Each row of a before or after table is a point. The points were changed in one or more steps. Then noise was added and the rows were shuffled. The steps act on how far a point lies along the listed directions, d1 being the first. What was done? A step turns or swaps two directions, mirrors them in a line or flattens them onto one, adds a multiple of one to another, or multiplies one. Angles are multiples of 10 degrees, from the lower direction toward the higher: turns from -170 to 170, lines from 10 to 170 but not 90. Use the fewest steps. Two steps may share a direction if one is a turn and the other turns, adds or multiplies; they go together, in the order done. Otherwise the lowest direction goes first.

Directions:
(1): [0.49 0.15]
(2): [-0.15  0.49]
Before (8 x 2)
[[-0.06 -0.13]
 [ 0.61  0.23]
 [-0.27 -0.61]
 [-0.49  0.94]
 [-0.28 -0.64]
 [-0.16  0.02]
 [-0.42 -0.22]
 [-0.14  0.02]]
After (8 x 2)
[[ 0.44  0.15]
 [ 0.11  0.03]
 [ 0.16  0.06]
 [ 0.38  0.11]
 [ 0.09  0.05]
 [ 0.13  0.06]
 [-0.63 -0.20]
 [ 0.44  0.14]]
Steps: multiply d1 by -1; multiply d2 by 0

Directions:
(1): [-0.44  0.45 -0.07]
(2): [ 0.09 -0.02 -0.63]
(3): [0.45 0.44 0.05]
Before (10 x 3)
[[-0.22  0.31 -0.08]
 [ 0.53 -0.45  0.04]
 [ 0.09  0.08  0.48]
 [-0.29 -0.19  0.43]
 [ 0.16  0.34  0.45]
 [ 0.14 -0.24 -0.45]
 [-0.42 -0.16 -0.56]
 [ 0.14  0.11 -0.41]
 [-0.68 -0.17  0.47]
 [ 0.48  0.24 -0.43]]
After (10 x 3)
[[ 0.16 -0.26 -0.43]
 [ 0.52  0.24 -0.45]
 [ 0.14  0.14 -0.41]
 [ 0.08  0.07  0.45]
 [-0.46 -0.09 -0.51]
 [ 0.12  0.33  0.43]
 [-0.29 -0.18  0.45]
 [-0.32  0.41 -0.10]
 [ 0.67 -0.58  0.09]
 [-0.76 -0.08  0.45]]
Steps: multiply d1 by 1.3

Directions:
(1): [ 0.52 -0.19  0.47  0.00]
(2): [ 0.01 -0.26 -0.12  0.67]
Before (11 x 4)
[[ 0.16 -0.67 -0.38  0.54]
 [-0.11  0.11 -0.34  0.40]
 [ 0.33 -0.05  0.83 -0.58]
 [ 0.51 -0.35  0.44  0.07]
 [-0.33  0.22 -0.42 -0.28]
 [ 0.05  0.08 -0.12  0.38]
 [-0.19 -0.04 -0.08  0.28]
 [-0.75 -0.12 -0.38  0.45]
 [ 0.25  0.00  0.11  0.40]
 [-0.10  0.54  0.01 -0.74]
 [ 0.25  0.02  0.35 -0.20]]
After (11 x 4)
[[ 0.12  0.01  0.28 -0.14]
 [ 0.38  0.19  0.24 -0.26]
 [ 0.33  0.11  0.21  0.01]
 [ 0.08 -0.40 -0.06  0.65]
 [ 0.69 -0.60  0.23 -0.16]
 [-0.56  0.47 -0.53 -0.15]
 [ 0.12  0.01  0.61 -0.70]
 [ 0.33  0.02  0.20  0.30]
 [-0.20 -0.02 -0.17  0.39]
 [-0.13  0.24 -0.17 -0.55]
 [-0.67 -0.17 -0.33  0.75]]
Steps: swap d1 and d2

Directions:
(1): [ 0.42 -0.69 -0.21  0.21 -0.25  0.06]
(2): [ 0.08 -0.29  0.53  0.14  0.55 -0.32]
(3): [-0.36 -0.15  0.26  0.35  0.02  0.67]
(4): [ 0.27  0.40  0.04  0.72 -0.13 -0.15]
(5): [-0.62 -0.22 -0.35  0.29  0.01 -0.40]
(6): [ 0.17  0.08 -0.53  0.09  0.64  0.25]
Before (9 x 6)
[[ 0.77  0.11 -0.57 -0.35 -0.46  0.13]
 [-0.49  0.11 -0.23 -0.14 -0.19 -0.05]
 [-0.07  0.00  0.84 -0.12 -0.11 -0.14]
 [ 0.57 -0.20  0.29  0.10  0.15 -0.21]
 [ 0.93  0.46 -0.33 -0.02 -0.46 -0.25]
 [ 0.00 -0.50  0.42  0.02 -0.08 -0.07]
 [-0.59 -0.21 -0.88 -0.27 -0.55 -0.49]
 [ 0.08 -0.19  0.24  0.46 -0.16 -0.01]
 [-0.18 -0.16 -0.29  0.06  0.30  0.01]]
After (9 x 6)
[[ 0.63 -0.04 -0.41 -0.92 -0.23 -0.04]
 [-0.30  0.27 -0.66  0.28  0.30  0.16]
 [-0.13 -0.43 -0.25  0.03  0.18  0.24]
 [-0.13 -0.26 -0.57 -0.08 -0.25 -0.16]
 [-0.05 -0.20 -0.41  0.48  0.07  0.04]
 [ 0.17  0.18  0.41  0.09  0.37 -0.04]
 [ 0.87 -0.05  0.63  0.15  0.59 -0.50]
 [ 0.87  0.01 -0.09 -0.45 -0.48  0.07]
 [-0.09 -0.13  0.38  0.13 -0.14 -0.22]]
Steps: mirror d2 and d5 in the line at 50 degrees; turn d4 and d6 by 170 degrees

Directions:
(1): [-0.42  0.40  0.07 -0.32 -0.55  0.40 -0.17  0.50  0.12]
(2): [ 0.41  0.31 -0.51 -0.09  0.43  0.64 -0.05  0.12 -0.24]
(3): [-0.36  0.02 -0.08  0.04  0.13  0.46  0.19 -0.61  0.65]
(4): [ 0.54 -0.14  0.39  0.19 -0.57  0.44  0.36 -0.18 -0.13]
Before (13 x 9)
[[ 0.16  0.03  0.13 -0.07 -0.07  0.01  0.05  0.12  0.10]
 [-0.45  0.11 -0.13 -0.17  0.58 -0.31  0.13 -0.20  0.26]
 [-0.01  0.36 -0.23 -0.14  0.02  0.13 -0.24  0.17  0.11]
 [-0.38 -0.39 -0.03  0.27  0.35  0.27  0.25 -1.24  1.09]
 [-0.83 -0.14 -0.03  0.30  0.33  0.10  0.27 -1.18  1.11]
 [-0.40 -0.32  0.21  0.34  0.05 -0.20  0.48 -0.92  0.41]
 [ 0.01  0.07 -0.14 -0.10 -0.09  0.34 -0.07  0.15 -0.22]
 [ 0.02  0.14 -0.32 -0.01  0.32  0.12 -0.15 -0.24 -0.04]
 [-0.14  0.14  0.22 -0.06 -0.28  0.32  0.03  0.17  0.08]
 [-0.46  0.15  0.16 -0.24 -0.49  0.47 -0.08  0.17  0.39]
 [-0.37 -0.53  0.00  0.42  0.31  0.06  0.53 -1.21  0.95]
 [-0.35  0.06 -0.03 -0.02 -0.10 -0.26 -0.03  0.06  0.17]
 [-0.23 -0.19 -0.17 -0.20  0.11 -0.09  0.04  0.17 -0.16]]
After (13 x 9)
[[ 0.13  0.00 -0.14  0.08  0.18 -0.32 -0.01  0.09 -0.20]
 [ 0.17 -0.61  0.91  0.21 -1.02 -0.94 -0.01  0.21 -0.20]
 [-0.33  0.12 -0.05 -0.15  0.19 -0.16 -0.20  0.26  0.03]
 [-0.07  0.07 -0.13  0.07  0.20 -0.25 -0.11 -0.24  0.31]
 [ 0.21 -0.13  0.50  0.15 -0.75 -0.47  0.23  0.35 -0.65]
 [ 0.21 -0.50  0.86  0.29 -1.10 -0.79  0.23  0.44 -0.42]
 [ 0.11 -0.50  0.83  0.43 -0.76 -1.26  0.04  0.21 -0.47]
 [ 0.02  0.12  0.02 -0.13  0.09  0.00 -0.02  0.15  0.17]
 [-0.06 -0.15  0.16  0.17 -0.15 -0.08  0.04 -0.46  0.14]
 [-0.02 -0.32 -0.17 -0.06  0.20  0.03  0.22 -0.07 -0.15]
 [ 0.29 -0.28  0.34  0.10  0.16 -0.47  0.39 -0.27 -0.22]
 [-0.46 -0.07 -0.10 -0.21  0.25 -0.61 -0.41  0.35  0.06]
 [-0.41 -0.04 -0.12 -0.07  0.08  0.13 -0.11 -0.13  0.13]]
Steps: turn d1 and d4 by -90 degrees; turn d2 and d3 by 110 degrees

Directions:
(1): [-0.42  0.16  0.84  0.29 -0.17 -0.34 -0.12 -0.34  0.15  0.40  0.13]
(2): [ 0.46 -0.49  0.17 -0.53 -0.22 -0.32 -0.26 -0.35 -0.06  0.17 -0.56]
(3): [-0.45  0.22 -0.40 -0.35  0.49 -0.34  0.34 -0.03  0.04  0.60 -0.31]
Before (9 x 11)
[[ 0.14 -0.28  0.61  0.01 -0.58  0.04 -0.55 -0.24  0.16 -0.45  0.27]
 [ 0.26  0.08 -0.11  0.11 -0.22  0.27 -0.03  0.18 -0.11 -0.39  0.31]
 [ 0.19 -0.29  0.22  0.17 -0.24 -0.13 -0.11 -0.22  0.13  0.20 -0.07]
 [-0.15  0.25  0.00  0.09  0.07  0.12 -0.08 -0.11 -0.10 -0.21  0.08]
 [-0.31  0.34  0.48  0.48 -0.10  0.01  0.11 -0.01  0.11  0.21  0.31]
 [ 0.16 -0.02  0.12 -0.01 -0.15 -0.11 -0.32  0.02 -0.07 -0.01 -0.17]
 [-0.32  0.24 -0.98 -0.24  0.63  0.19  0.67  0.48  0.01  0.29  0.03]
 [-0.09  0.14 -0.65 -0.14  0.25  0.22  0.30  0.31 -0.02 -0.03 -0.07]
 [-0.35  0.22 -0.45 -0.18  0.26  0.01  0.38  0.23  0.09  0.44 -0.06]]
After (9 x 11)
[[ 0.14 -0.01  0.17  0.03 -0.16 -0.14 -0.32 -0.02 -0.06  0.02 -0.17]
 [-0.25  0.18 -0.65 -0.25  0.30  0.11  0.40  0.30  0.06  0.35 -0.10]
 [-0.10 -0.19  1.04  0.16 -0.68 -0.15 -0.61 -0.43  0.25 -0.24  0.33]
 [-0.16  0.28  0.05  0.12  0.08  0.11 -0.07 -0.10 -0.08 -0.20  0.07]
 [ 0.02 -0.24  0.54  0.28 -0.30 -0.28 -0.15 -0.34  0.16  0.35 -0.02]
 [-0.67  0.47  1.23  0.73 -0.25 -0.30  0.00 -0.31  0.26  0.57  0.41]
 [ 0.10  0.05 -1.83 -0.54  0.81  0.54  0.79  0.83 -0.15 -0.13 -0.11]
 [ 0.43  0.01 -0.45 -0.01 -0.15  0.40  0.01  0.32 -0.16 -0.56  0.25]
 [ 0.27  0.01 -1.34 -0.37  0.38  0.49  0.39  0.59 -0.14 -0.39 -0.19]]
Steps: multiply d1 by 2.5

Directions:
(1): [-0.52 -0.22  0.30 -0.36  0.12  0.30  0.15  0.22 -0.60  0.44 -0.01  0.57]
(2): [ 0.40 -0.66 -0.22 -0.51 -0.08  0.24 -0.75  0.10  0.10 -0.02 -0.18  0.08]
(3): [ 0.06  0.78 -0.29 -0.20  0.09  0.78 -0.25 -0.18 -0.30 -0.08 -0.15 -0.17]
(4): [-0.37 -0.25  0.33 -0.24  0.43  0.15  0.11 -0.73  0.38  0.05 -0.47 -0.33]
(5): [-0.73 -0.19 -0.29  0.06 -0.66 -0.03 -0.19 -0.32 -0.22 -0.55  0.08 -0.03]
Before (13 x 12)
[[ 0.04 -0.21  0.00  0.05 -0.21 -0.46  0.16  0.30 -0.02 -0.05  0.20  0.26]
 [ 0.30 -0.05  0.06 -0.34  0.88  0.52 -0.25 -0.02  0.21  0.45 -0.90  0.06]
 [ 0.14  0.38  0.05  0.00  0.52  0.18  0.17 -0.64  0.60 -0.17 -0.29 -0.73]
 [ 0.17  0.18 -0.21  0.40 -0.07 -0.23 -0.12  0.00  0.10 -0.08  0.25  0.00]
 [-0.34 -0.49  0.11 -0.42 -0.06  0.45 -0.12 -0.33 -0.28  0.15 -0.09  0.06]
 [ 0.24 -0.82  0.05 -0.31  0.03 -0.20 -0.36  0.50 -0.43  0.52 -0.02  0.88]
 [-0.24  0.45  0.26  0.05  0.52  0.31  0.64  0.01 -0.23  0.30 -0.06  0.27]
 [-0.85  0.67  0.07  0.27 -0.32  0.29  0.45 -0.20 -0.63 -0.17 -0.05 -0.01]
 [ 0.36  0.23 -0.14  0.35  0.03 -0.51 -0.12 -0.01 -0.07 -0.10  0.26  0.04]
 [-0.25  0.61 -0.32  0.00 -0.01  0.77 -0.27 -0.82  0.31 -0.41 -0.25 -0.55]
 [-0.38  0.41 -0.03  0.36 -0.45 -0.12  0.19  0.26 -0.42 -0.07  0.20  0.17]
 [ 0.38  0.22 -0.28  0.01 -0.03 -0.01 -0.32  0.32  0.23 -0.11 -0.13 -0.01]
 [ 0.49 -0.74 -0.11  0.00  0.07 -0.29 -0.35 -0.52  0.83 -0.38 -0.28 -0.54]]
After (13 x 12)
[[-0.97 -0.30  0.50 -0.43  0.29  0.59  0.22 -0.29 -0.27  0.43 -0.24  0.42]
 [ 0.19  0.07 -0.22  0.21 -0.31 -0.41  0.03  0.17  0.22 -0.31  0.19 -0.07]
 [-0.37 -0.30  0.62 -0.21  0.75 -0.03  0.59 -0.06  0.09  0.57 -0.17  0.05]
 [ 0.28 -1.41  0.38 -0.39  0.25 -0.31 -0.13 -0.09  0.48  0.15 -0.24  0.12]
 [ 0.11 -0.14 -0.15 -0.37  0.02  0.61 -0.33 -0.53  0.00 -0.17 -0.20 -0.38]
 [-0.05  1.04  0.00  0.29  0.41  0.36  0.60 -0.01 -0.09  0.07  0.02 -0.02]
 [-0.10 -0.12  0.00  0.33 -0.09 -0.29  0.02  0.09 -0.10  0.12  0.19  0.33]
 [-0.03  0.01  0.03  0.26 -0.05 -0.65  0.08  0.04 -0.33  0.06  0.36  0.30]
 [-1.00  0.88  0.17  0.43 -0.27  0.31  0.65 -0.40 -0.48 -0.21 -0.09 -0.18]
 [ 0.50 -0.08 -0.02 -0.42  0.93  0.50 -0.29  0.26  0.16  0.52 -0.82  0.23]
 [ 1.05  0.01 -0.78  0.00 -0.21  0.00 -1.02  0.02  0.14 -0.24 -0.17 -0.09]
 [ 0.01 -0.20 -0.06 -0.14 -0.06 -0.03 -0.25  0.53 -0.08  0.13 -0.10  0.40]
 [-0.47  0.56 -0.10  0.45 -0.44 -0.17  0.26  0.06 -0.33 -0.22  0.20 -0.06]]
Steps: mirror d1 and d3 in the line at 60 degrees; multiply d2 by 1.3; turn d4 and d5 by -20 degrees

Directions:
(1): [-0.25 -0.53 -0.16  0.34  0.02  0.38  0.51 -0.22  0.19  0.17 -0.78 -0.47
 -0.06  0.18]
(2): [-0.97  0.39  0.16  0.30  0.33 -0.12 -0.11  0.03  0.26 -0.49  0.22 -0.34
 -0.09  0.19]
(3): [-0.42  0.11  0.28 -0.04 -0.32  0.05  0.20  0.36 -0.82 -0.08 -0.30  0.01
  0.69 -0.26]
Before (10 x 14)
[[-0.34  0.47 -0.06  0.04  0.19 -0.45 -0.56 -0.10  0.25 -0.43  0.72 -0.20
  -0.55  0.22]
 [ 0.59 -0.53 -0.23 -0.14 -0.23  0.21  0.12  0.17 -0.07  0.36  0.04  0.27
   0.11 -0.14]
 [ 0.35  0.75  0.08 -0.29  0.39 -0.60 -0.82  0.19 -0.23 -0.25  0.96  0.57
  -0.01 -0.34]
 [-0.71  0.84  0.56 -0.17 -0.21 -0.35 -0.37  0.84 -0.84 -0.59  0.68  0.19
   0.78 -0.45]
 [-0.28 -0.13 -0.15  0.08  0.10  0.20  0.22 -0.07  0.56  0.20 -0.33 -0.31
  -0.44  0.26]
 [ 0.65 -0.29 -0.29 -0.17 -0.12  0.01 -0.14 -0.09  0.66  0.05  0.27  0.04
  -0.24  0.34]
 [-0.77  0.36  0.19  0.25  0.08 -0.09  0.11  0.32 -0.27 -0.26 -0.04 -0.03
   0.08  0.02]
 [ 0.32  0.18 -0.08 -0.06  0.33 -0.14 -0.55 -0.24  0.65  0.12  0.45 -0.09
  -0.75  0.12]
 [ 0.12  0.08 -0.22 -0.09  0.38 -0.31 -0.34 -0.07  0.56  0.14  0.20  0.16
  -0.57  0.19]
 [-0.33 -0.08  0.02  0.19  0.19 -0.05  0.01  0.09  0.16 -0.16 -0.26 -0.46
   0.04  0.12]]
After (10 x 14)
[[ 0.55  0.00 -0.41  0.14  0.78 -0.20 -0.46 -0.48  0.96  0.04  0.42  0.01
  -0.93  0.20]
 [-0.69  0.04  0.00  0.40  0.24  0.07  0.26  0.03  0.16 -0.13 -0.28 -0.23
  -0.28  0.27]
 [-0.34  0.13  0.18  0.05  0.04 -0.15 -0.11  0.28 -0.16 -0.25 -0.10 -0.31
   0.24  0.00]
 [-0.38 -0.53 -0.38  0.64  0.51  0.36  0.29 -0.41  1.27 -0.03 -0.33 -0.84
  -0.79  0.47]
 [ 0.24  0.56  0.16 -0.26  0.13 -0.32 -0.73  0.13  0.07 -0.03  0.72  0.21
  -0.36 -0.17]
 [ 0.05  0.38  0.01 -0.26  0.23 -0.49 -0.45  0.24  0.08  0.00  0.43  0.41
  -0.19 -0.02]
 [-0.32  0.42 -0.07  0.07  0.23 -0.42 -0.51 -0.13  0.31 -0.41  0.70 -0.21
  -0.60  0.23]
 [-0.43  0.42  0.28 -0.28 -0.18 -0.11 -0.09  0.45 -0.35 -0.06  0.12  0.10
   0.23 -0.16]
 [ 0.53  0.15  0.00 -0.37 -0.35 -0.20 -0.34  0.29  0.02 -0.08  0.56  0.37
   0.22  0.07]
 [ 0.56 -0.46 -0.17 -0.20 -0.21  0.17  0.12  0.26 -0.16  0.32  0.07  0.33
   0.21 -0.16]]
Steps: swap d1 and d3

Directions:
(1): [-0.20 -0.20 -0.43  0.27 -0.45  0.30  0.19 -0.20 -0.20 -0.09  0.30 -0.83
 -0.25  0.43  0.58 -0.11 -0.51 -0.09]
(2): [-0.30  0.19  0.44 -0.34  0.42 -0.17  0.21  0.00  0.68  0.64  0.22 -0.06
 -0.42  0.28  0.54 -0.48  0.11 -0.09]
(3): [-0.31 -0.58  0.23  0.43 -0.49  0.63  0.29  0.24  0.13  0.28 -0.16  0.34
  0.05 -0.29  0.38  0.18  0.62 -0.26]
(4): [-0.33  0.23 -0.30  0.56 -0.47 -0.65  0.09  0.13  0.36  0.02  0.55  0.22
 -0.61 -0.37 -0.39  0.11 -0.04 -0.03]
Before (10 x 18)
[[ 0.06  0.57  0.20 -0.24  0.45 -0.81 -0.24  0.02  0.29  0.10  0.03  0.26
  -0.30  0.12 -0.19 -0.30 -0.11  0.04]
 [ 0.02  0.11 -0.14 -0.11  0.16 -0.01 -0.02 -0.17  0.15  0.08  0.24 -0.44
  -0.37  0.31  0.19 -0.21 -0.44 -0.04]
 [-0.22 -0.39  0.68  0.31 -0.32  0.56  0.21  0.39  0.25  0.29 -0.17  0.90
   0.00 -0.59  0.11  0.38  1.18 -0.20]
 [ 0.83  0.11 -0.23  0.08 -0.09 -0.41 -0.46  0.02 -0.60 -0.35 -0.22  0.47
   0.74 -0.26 -0.76  0.54 -0.17  0.30]
 [-0.10  0.27 -0.09 -0.12 -0.11 -0.50 -0.04 -0.25  0.24  0.07  0.58 -0.28
  -0.38  0.51  0.27 -0.24 -0.60 -0.10]
 [ 0.36  0.10 -0.15 -0.10  0.15 -0.22 -0.46  0.12 -0.39 -0.43 -0.07  0.36
   0.58 -0.38 -1.13  0.32 -0.01  0.14]
 [-0.03  0.24  0.25 -0.09  0.11 -0.22 -0.15 -0.12  0.34  0.22  0.22  0.06
  -0.26  0.04  0.27 -0.15 -0.19  0.04]
 [ 0.00 -0.55 -0.28  0.34 -0.49  0.27 -0.10 -0.29 -0.02 -0.35 -0.15 -0.07
   0.28 -0.38 -0.08  0.34  0.13 -0.03]
 [-0.26  0.29 -0.42 -0.01 -0.04 -0.06  0.21 -0.14 -0.09  0.23  0.61 -1.09
  -0.47  0.70  0.68 -0.66 -1.16  0.06]
 [ 0.02  0.00 -0.54  0.44 -0.12 -0.61  0.11 -0.20 -0.18 -0.28  0.55 -0.02
  -0.21 -0.02 -0.57  0.02 -0.29 -0.07]]
After (10 x 18)
[[ 0.51 -0.14 -0.58  0.68 -0.76 -0.28 -0.25  0.06 -0.60 -0.38  0.08  0.26
   0.42 -0.33 -0.58  0.67 -0.27  0.16]
 [ 0.02  0.26  0.32 -0.14  0.17 -0.29 -0.19 -0.08  0.35  0.20  0.16  0.23
  -0.17 -0.08  0.12 -0.10 -0.08  0.07]
 [ 0.14 -0.13 -0.48  0.38 -0.44 -0.07 -0.30  0.12 -0.49 -0.52  0.15  0.16
   0.37 -0.42 -1.00  0.46 -0.13  0.04]
 [-0.01  0.47  0.13  0.06  0.18 -0.86 -0.25  0.14  0.27  0.02  0.03  0.54
  -0.30 -0.17 -0.42 -0.09  0.07  0.01]
 [ 0.59 -0.14  0.66 -0.70  0.62  0.77 -0.23 -0.03 -0.55 -0.21 -0.74  0.25
   0.83  0.10  0.06  0.19  0.54  0.11]
 [-0.64  0.33 -0.07  0.19 -0.10 -0.32  0.39  0.10  0.59  0.72  0.80 -0.51
  -0.87  0.35  0.68 -0.73 -0.64 -0.09]
 [ 0.16 -0.50 -0.28 -0.01 -0.21  0.38 -0.16 -0.46 -0.15 -0.39 -0.21 -0.48
   0.38  0.01  0.17  0.14 -0.18  0.04]
 [-0.17  0.10 -0.02  0.06  0.04 -0.13  0.09 -0.03  0.43  0.28  0.35 -0.14
  -0.56  0.08  0.14 -0.20 -0.18 -0.12]
 [-0.18  0.31  0.07 -0.13 -0.03 -0.63 -0.02 -0.15  0.48  0.23  0.59 -0.02
  -0.46  0.35  0.21 -0.25 -0.39 -0.14]
 [ 0.16  0.08 -0.50  0.11  0.18 -0.56  0.05 -0.34 -0.27 -0.30  0.47 -0.32
  -0.09  0.31 -0.40 -0.15 -0.51  0.00]]
Steps: turn d1 and d2 by 30 degrees; mirror d3 and d4 in the line at 140 degrees

Directions:
(1): [ 0.22 -0.07 -0.66 -0.03 -0.35  0.65  0.21  0.59  0.57  0.41  0.21  0.40
 -0.26  0.40 -0.11  0.02  0.16  0.50  0.13  0.06  0.00 -0.16 -0.70  0.14]
(2): [ 0.36  0.33  0.45  0.02 -0.20  0.53  0.09 -0.55 -0.05  0.91  0.24 -0.13
  0.72 -0.11  0.28  0.26 -0.38  0.12  0.27 -0.40 -0.15  0.00 -0.11 -0.33]
(3): [ 0.38 -0.22  0.45 -0.20  0.27 -0.37  0.06  0.26  0.60  0.53  0.30 -0.03
 -0.20 -0.34 -0.37 -0.48 -0.44 -0.15  0.05  0.53  0.76  0.25  0.02 -0.29]
Before (11 x 24)
[[-0.28  0.03  0.35  0.04  0.10 -0.09 -0.04 -0.38 -0.26 -0.11 -0.10 -0.25
   0.35 -0.10  0.20  0.04  0.16 -0.26 -0.18 -0.14 -0.24 -0.08  0.22 -0.03]
 [-0.24  0.01 -0.06  0.03 -0.25 -0.27 -0.09 -0.34 -0.46 -0.74 -0.23  0.10
   0.08  0.17  0.35  0.45  0.21  0.01 -0.28 -0.36 -0.52 -0.10  0.30  0.14]
 [ 0.37  0.48  0.09  0.07 -0.36  0.74  0.14 -0.45 -0.08  0.83  0.22  0.05
   0.61  0.06  0.26  0.60 -0.14  0.19  0.31 -0.45 -0.24 -0.18 -0.15 -0.13]
 [ 0.06  0.16 -0.25  0.10  0.07  0.11  0.00  0.06  0.07 -0.05 -0.02  0.25
   0.18  0.13  0.14 -0.03  0.10  0.09 -0.11 -0.03 -0.03  0.02  0.01  0.00]
 [-0.56  0.15 -0.40  0.10 -0.03 -0.06 -0.28 -0.50 -0.74 -1.00 -0.39 -0.03
   0.11  0.33  0.42  0.31  0.39 -0.22 -0.11 -0.52 -0.80 -0.22  0.12  0.32]
 [-0.56  0.32  0.80  0.06  0.23 -0.76 -0.30 -1.08 -0.91 -0.67 -0.59 -0.48
   0.53 -0.49  0.42  0.07 -0.28 -0.56 -0.14 -0.20 -0.35  0.11  0.85 -0.03]
 [ 0.31  0.42  0.37  0.48 -0.37  0.87  0.09 -0.79 -0.19  0.95  0.27 -0.13
   0.90  0.15  0.37  0.56 -0.32  0.32  0.39 -0.78 -0.53 -0.22 -0.29 -0.38]
 [-0.22  0.06 -0.38  0.35 -0.20  0.10 -0.07  0.03 -0.14 -0.59 -0.18  0.10
  -0.11  0.36  0.15  0.27  0.33 -0.02 -0.05 -0.11 -0.38 -0.13 -0.04  0.23]
 [-0.25  0.04  0.31  0.10  0.05  0.15 -0.11 -0.23 -0.16  0.01 -0.03 -0.20
   0.12  0.18  0.09  0.22  0.12 -0.30  0.06 -0.13 -0.07  0.17  0.24 -0.13]
 [ 0.12  0.44  0.29  0.09 -0.09  0.46 -0.10 -0.59 -0.46  0.80  0.15 -0.18
   0.66 -0.17  0.46  0.31 -0.39  0.15  0.03 -0.46 -0.29  0.01  0.01 -0.39]
 [-0.21 -0.06 -0.02  0.05  0.03 -0.20  0.08  0.00 -0.15 -0.42 -0.06 -0.06
  -0.01 -0.11 -0.13 -0.07  0.07 -0.40 -0.03  0.20  0.01  0.02  0.28 -0.25]]
After (11 x 24)
[[-0.22 -0.09 -0.13  0.04  0.05 -0.20  0.14 -0.02 -0.09 -0.45 -0.04 -0.05
  -0.10 -0.10 -0.17 -0.12  0.11 -0.39 -0.07  0.24  0.02  0.01  0.23 -0.13]
 [ 0.14  0.46  0.61  0.51 -0.22  0.54 -0.08 -1.16 -0.60  0.61  0.05 -0.33
   1.10  0.00  0.44  0.62 -0.33  0.10  0.32 -0.89 -0.64 -0.17  0.16 -0.43]
 [ 0.08  0.14 -0.29  0.11  0.03  0.19 -0.05  0.07  0.11 -0.02 -0.02  0.30
   0.20  0.11  0.19  0.02  0.13  0.10 -0.12 -0.07 -0.06  0.03 -0.05 -0.03]
 [-0.06  0.40  0.54  0.16  0.10  0.16 -0.18 -0.85 -0.71  0.41  0.03 -0.37
   0.66 -0.30  0.53  0.31 -0.41 -0.10 -0.10 -0.48 -0.37  0.07  0.38 -0.38]
 [-0.33  0.01 -0.19  0.07 -0.28 -0.25 -0.10 -0.31 -0.56 -0.92 -0.32  0.11
   0.07  0.24  0.44  0.58  0.37 -0.01 -0.32 -0.45 -0.64 -0.18  0.36  0.24]
 [-0.35  0.00  0.37  0.04  0.12 -0.25 -0.06 -0.42 -0.39 -0.38 -0.14 -0.20
   0.28 -0.09  0.14  0.03  0.19 -0.36 -0.21 -0.11 -0.26 -0.04  0.39 -0.01]
 [-0.25  0.14 -0.52  0.44 -0.28  0.27  0.01  0.06 -0.18 -0.63 -0.22  0.15
  -0.04  0.48  0.23  0.36  0.38  0.07 -0.01 -0.15 -0.50 -0.19 -0.17  0.23]
 [-0.69  0.19 -0.61  0.12 -0.12 -0.01 -0.33 -0.50 -0.94 -1.27 -0.54  0.03
   0.11  0.49  0.57  0.41  0.62 -0.17 -0.23 -0.63 -1.01 -0.33  0.13  0.41]
 [ 0.30  0.56  0.33  0.10 -0.31  0.55  0.01 -0.67 -0.33  0.64  0.12 -0.07
   0.73 -0.05  0.31  0.67 -0.17  0.03  0.24 -0.54 -0.35 -0.11  0.10 -0.14]
 [-0.39 -0.03  0.32  0.10  0.12  0.08 -0.13 -0.30 -0.30 -0.15 -0.04 -0.24
   0.12  0.15  0.09  0.24  0.18 -0.30  0.00 -0.16 -0.08  0.18  0.32 -0.10]
 [-0.85  0.23  0.76  0.10  0.37 -1.20 -0.37 -1.06 -1.21 -1.33 -0.83 -0.58
   0.31 -0.55  0.36 -0.01 -0.06 -0.73 -0.33 -0.07 -0.38  0.17  1.18  0.13]]
Steps: turn d1 and d2 by 20 degrees; multiply d1 by 1.3; multiply d3 by 1.3
